Rows are points. Each copy is the shape, with its points in the same order, stretched, turned, moved and blurred by noise. Say if it was mirrored as well.

Shape, 8 rows:
[[-23.5  10.2   6.1]
 [ 30.6  37.6  16.5]
 [  7.7  39.1   3.5]
 [-20.0  12.3  -2.3]
 [ 33.3  -4.9  -1.8]
 [ 24.8   6.1  13.7]
 [ 16.0 -16.1 -34.2]
 [ 20.7  -7.8  -8.1]]
Copy 1 (8 x 3):
[[-16.5  11.0  12.1]
 [ 35.5  30.7   0.5]
 [ 11.4  33.1  -7.0]
 [-15.0  10.6   2.5]
 [ 33.0 -11.2  -6.5]
 [ 30.4   1.8   8.1]
 [  9.2 -24.2 -31.3]
 [ 21.0 -12.5  -8.3]]
Copy 1 is: only turned
Copy 2, 8 rows:
[[ -9.0  16.8 -10.7]
 [ 48.2  17.2  -2.3]
 [ 23.7  27.0  -8.8]
 [ -9.1  26.6  -3.3]
 [ 23.0   3.8  31.2]
 [ 30.3   1.1  13.8]
 [ -2.0  15.5  51.4]
 [ 13.5   1.7  29.2]]
Copy 2 is: mirrored

Shape (10 x 4):
[[ -1.8 -29.5 -10.4 -28.5]
 [ 11.4 -18.7  12.1  34.1]
 [ 42.2 -20.1  -8.3   8.2]
 [-17.1  -0.5  13.1   4.0]
 [ -6.4 -11.5  16.0  -1.2]
 [ 16.5 -34.7 -22.3  11.8]
 [  4.3 -12.1  30.7  16.9]
 [ -6.9  14.4 -34.8  -8.0]
 [  6.8  -8.8 -28.0 -24.4]
 [ 20.7 -20.6  20.1  35.2]]
Copy 1:
[[ -1.3   4.6 -28.3 -47.9]
 [ 16.3 -36.6 -14.8   0.8]
 [ 46.2 -16.3 -34.7 -19.5]
 [-12.2  -5.9  -0.6  -4.3]
 [ -1.2 -12.0  -3.6 -17.6]
 [ 16.5 -16.2 -44.9 -22.0]
 [ 14.3 -30.1  10.0  -8.1]
 [ -5.3  33.1 -37.1   0.3]
 [  7.0  21.6 -38.8 -28.5]
 [ 23.5 -43.9  -8.8  -2.4]]
Copy 1 is: only turned
Copy 2, 10 rows:
[[  3.3 -29.6 -11.1   9.0]
 [  1.5   7.6  30.2  35.8]
 [ 30.1   7.1  -5.5  34.5]
 [-13.3   7.0  23.6  -1.6]
 [ -0.2  -7.9  24.5   5.9]
 [  2.9  -7.0 -11.5  44.3]
 [  1.5   5.3  42.5  16.2]
 [-13.8  20.3 -22.2   2.4]
 [  5.0  -5.9 -23.0   6.1]
 [ 13.8  11.5  35.9  40.0]]
Copy 2 is: only turned
Copy 3, 10 rows:
[[ 10.7 -14.3 -23.5 -20.6]
 [ 18.8  -2.5   1.8  27.1]
 [ 40.6  13.2 -24.6   5.9]
 [-11.9  -5.9  10.4  -0.5]
 [  4.9  -8.7   6.6  -9.5]
 [ 26.4 -17.2 -35.9  17.2]
 [ 17.9   0.6  23.3   4.1]
 [-24.6  10.9 -38.8   6.9]
 [  0.6   3.9 -43.9 -12.7]
 [ 31.1   1.9   6.6  24.5]]
Copy 3 is: only turned
Copy 4, 10 rows:
[[ -8.3 -28.4  -9.9 -18.6]
 [ 19.7  -7.7 -20.9  40.0]
 [ 36.5 -10.2 -20.8   2.0]
 [ -9.0   4.0  -5.5  13.0]
 [ -3.9  -9.9   4.4  20.5]
 [ 11.5 -16.8 -44.2   3.8]
 [ 14.3  -8.1  -1.9  32.7]
 [-10.4  15.8 -26.3 -14.5]
 [ -4.8  -2.7 -24.8 -26.6]
 [ 29.7 -11.7 -16.7  41.4]]
Copy 4 is: only turned

Shape:
[[ 21.1  22.3 -36.4  -9.5  -6.1  24.1]
 [ -6.3  16.2 -18.1 -17.1  22.2   0.5]
 [-47.2 -28.2  10.6   8.4 -18.1 -21.6]
 [ 18.5  37.7  -3.0 -22.1   8.4  23.8]
 [  2.7 -27.9  15.7  -2.6  12.2  -2.7]
 [ 12.6  31.5 -24.4 -31.6  -4.1   1.8]
 [-23.4 -20.4   7.4   5.1 -28.1 -43.6]
 [ -6.8  -2.5  25.5  10.0 -10.4  -8.5]
 [ 29.0  11.5   1.2  -7.0  18.2  -0.5]
 [ 12.5  15.1   1.0  18.1  26.0  -0.3]]
Copy 1:
[[ 14.5  13.7 -22.4 -35.4 -17.0  -7.5]
 [-16.2   1.0  -4.3 -31.5   9.4 -10.1]
 [-20.5 -33.0  -4.4  43.7   2.0  -5.3]
 [  4.9  25.3   0.2 -36.0   8.7  23.0]
 [ 18.0 -20.7   3.3   6.2  37.7 -12.8]
 [ -6.8  33.8 -23.4 -27.8   3.8  -0.7]
 [-11.4   3.9  -7.2  52.3   2.7 -18.2]
 [  4.6   0.8  14.8  26.6  13.3  11.9]
 [ 16.0  21.6   7.7 -21.8  25.3 -14.3]
 [  6.4   8.4  32.5 -14.1  13.1 -15.8]]
Copy 1 is: mirrored
Copy 2, 10 rows:
[[ 33.3  10.3 -29.2  14.8  -1.1  24.4]
 [ 13.0   5.1 -14.4  -6.1  31.2   6.7]
 [-60.6 -34.1  -0.9 -14.4   1.3  -4.3]
 [ 36.3  33.2   0.0   6.0  17.5  15.5]
 [  0.5 -35.9  23.5   5.4  15.4   0.5]
 [ 30.9  21.3 -23.5 -11.4   3.6   4.5]
 [-40.5 -30.3  -9.3  -8.8 -15.8 -27.4]
 [-20.4  -7.2  13.2  13.6   3.9  -9.1]
 [ 35.7  -1.4   4.4  19.9  17.9  -6.1]
 [ 14.0   1.0  -5.0  31.8  32.2  -2.0]]
Copy 2 is: only turned
Copy 3, 10 rows:
[[-14.1  -4.9  -2.1 -56.7 -11.7  -0.1]
 [-16.6  16.3  -6.2 -27.4  30.0  12.5]
 [-20.4  -6.3 -21.5  60.6  13.1   6.8]
 [  8.1  24.2   9.0 -50.6  -5.4  21.3]
 [ 18.1 -12.3   9.1  15.8  30.8   4.3]
 [ -3.6  23.6 -22.2 -49.1  -2.4   4.1]
 [ -3.7   9.0 -31.4  49.1   3.5 -23.9]
 [  8.8  11.8  10.0  27.7  -2.2   1.1]
 [ 18.0  14.4  17.1 -28.8  17.2  -7.2]
 [ -7.7  14.7  36.9 -13.1  20.6 -10.1]]
Copy 3 is: mirrored
Copy 4 (10 x 6):
[[ -3.4   2.6 -44.4  -1.7  -2.3  22.4]
 [-30.7  20.3  -2.6 -10.4  10.0   0.3]
 [-55.7 -21.6  48.5  15.5 -13.4   3.5]
 [ -4.8  32.9 -24.0 -18.0 -14.3  21.2]
 [ -1.4 -15.9  30.7 -12.0 -11.7   3.6]
 [-20.5  18.0 -34.8  -4.0 -15.8  -6.1]
 [-31.6 -13.9  37.7  29.2 -19.3 -17.6]
 [-14.1   8.3  32.4  14.5 -25.5  15.8]
 [ 14.5  19.7  -4.4  -1.2  -7.8   3.2]
 [  6.4  28.9  16.1   8.7  10.7  20.4]]
Copy 4 is: only turned

Shape, 12 rows:
[[-27.5   5.0  22.5  -7.2   9.9  -0.2   1.3  15.3]
 [ -4.0  13.7 -23.5  27.0  -3.7  17.0  14.6  17.4]
 [  1.9 -18.8 -12.4 -15.1  17.0  -1.5   4.5  21.5]
 [-23.0  -6.4 -29.2 -18.8  16.4 -22.2 -33.2  30.2]
 [-17.1 -20.8  14.7  23.9   0.5   6.9 -11.6 -27.6]
 [ 25.2 -18.3 -10.1  28.9  14.2  16.3 -17.2 -17.1]
 [ 31.1  13.6  -0.3 -24.8 -20.6  -1.6 -11.7 -14.7]
 [  1.2  11.1   3.1 -29.0  -7.6 -14.0  15.4 -12.7]
 [ 16.7 -33.1 -16.6 -15.7 -34.2  17.5  21.6 -21.6]
 [-16.7   7.1  15.8  -9.8 -33.8 -44.9  23.1   4.0]
 [-31.7  25.1 -22.6 -21.7  16.8  -2.4 -10.7  -1.7]
 [ 21.8  -8.9 -36.4   7.9 -17.1 -24.1  32.2  27.7]]
Copy 1, 12 rows:
[[ -1.1  26.2  24.1  -7.7  -9.5  -1.4 -24.8 -10.7]
 [-24.4  21.9 -11.9   1.4  -9.1   8.3  10.5  16.6]
 [-14.8 -16.5  -5.7 -12.9   2.2 -17.8 -36.2  -6.1]
 [  2.9  18.3 -22.3 -23.6  -5.9 -43.2 -37.9 -33.6]
 [ 19.4  10.8  17.1  37.6 -17.5 -14.2  -4.7   3.8]
 [ 14.0  -5.9 -10.3  24.0   3.0 -19.1  -2.3  32.2]
 [ 18.5  -0.5 -14.5 -21.2  29.2  28.3   0.8 -16.7]
 [ -6.7   0.0   7.6 -18.6  26.4  20.6  -2.1 -32.3]
 [ -6.5 -38.1 -11.7  18.3  -4.3  32.6 -10.6 -16.5]
 [ -0.6   7.6  23.5 -28.1 -18.7  15.7  20.4 -44.9]
 [-10.4  36.2 -13.5 -10.5  30.1 -11.0 -16.7 -35.1]
 [-32.4 -29.3 -17.8 -28.9 -14.8  -3.2  17.4  -5.3]]
Copy 1 is: only turned
Copy 2, 12 rows:
[[-26.5  -3.6 -27.3   3.7  20.9  20.6 -10.9   4.0]
 [ 16.0  27.8  -1.5  16.9  -7.9 -13.0  17.7   5.2]
 [  0.9 -11.9 -29.0   3.5  15.9 -19.5  -1.3  35.8]
 [-17.6   2.9 -43.2  11.3  41.8 -50.5 -31.5  14.3]
 [ 12.4 -32.2  -2.9  18.9  12.3   5.9   0.3 -23.6]
 [ 44.6 -28.4  18.7  11.7  22.3 -22.2   6.7   1.4]
 [ 10.8  -4.6   5.0 -42.2  -8.5 -23.8 -20.8  -3.0]
 [ -6.1  -0.9 -32.5 -34.4  -6.0  -6.4   0.8   0.8]
 [ 21.0 -30.9 -12.3  -5.8 -51.7 -17.0   5.0  13.7]
 [-59.6  -2.7 -27.2 -22.1  -8.2 -14.1  16.6 -13.8]
 [  8.6  25.4 -50.7  -8.0  21.7 -15.4 -19.5  -5.0]
 [ -5.8   5.9 -11.5  -5.7 -14.6 -50.4  40.9  29.5]]
Copy 2 is: only turned
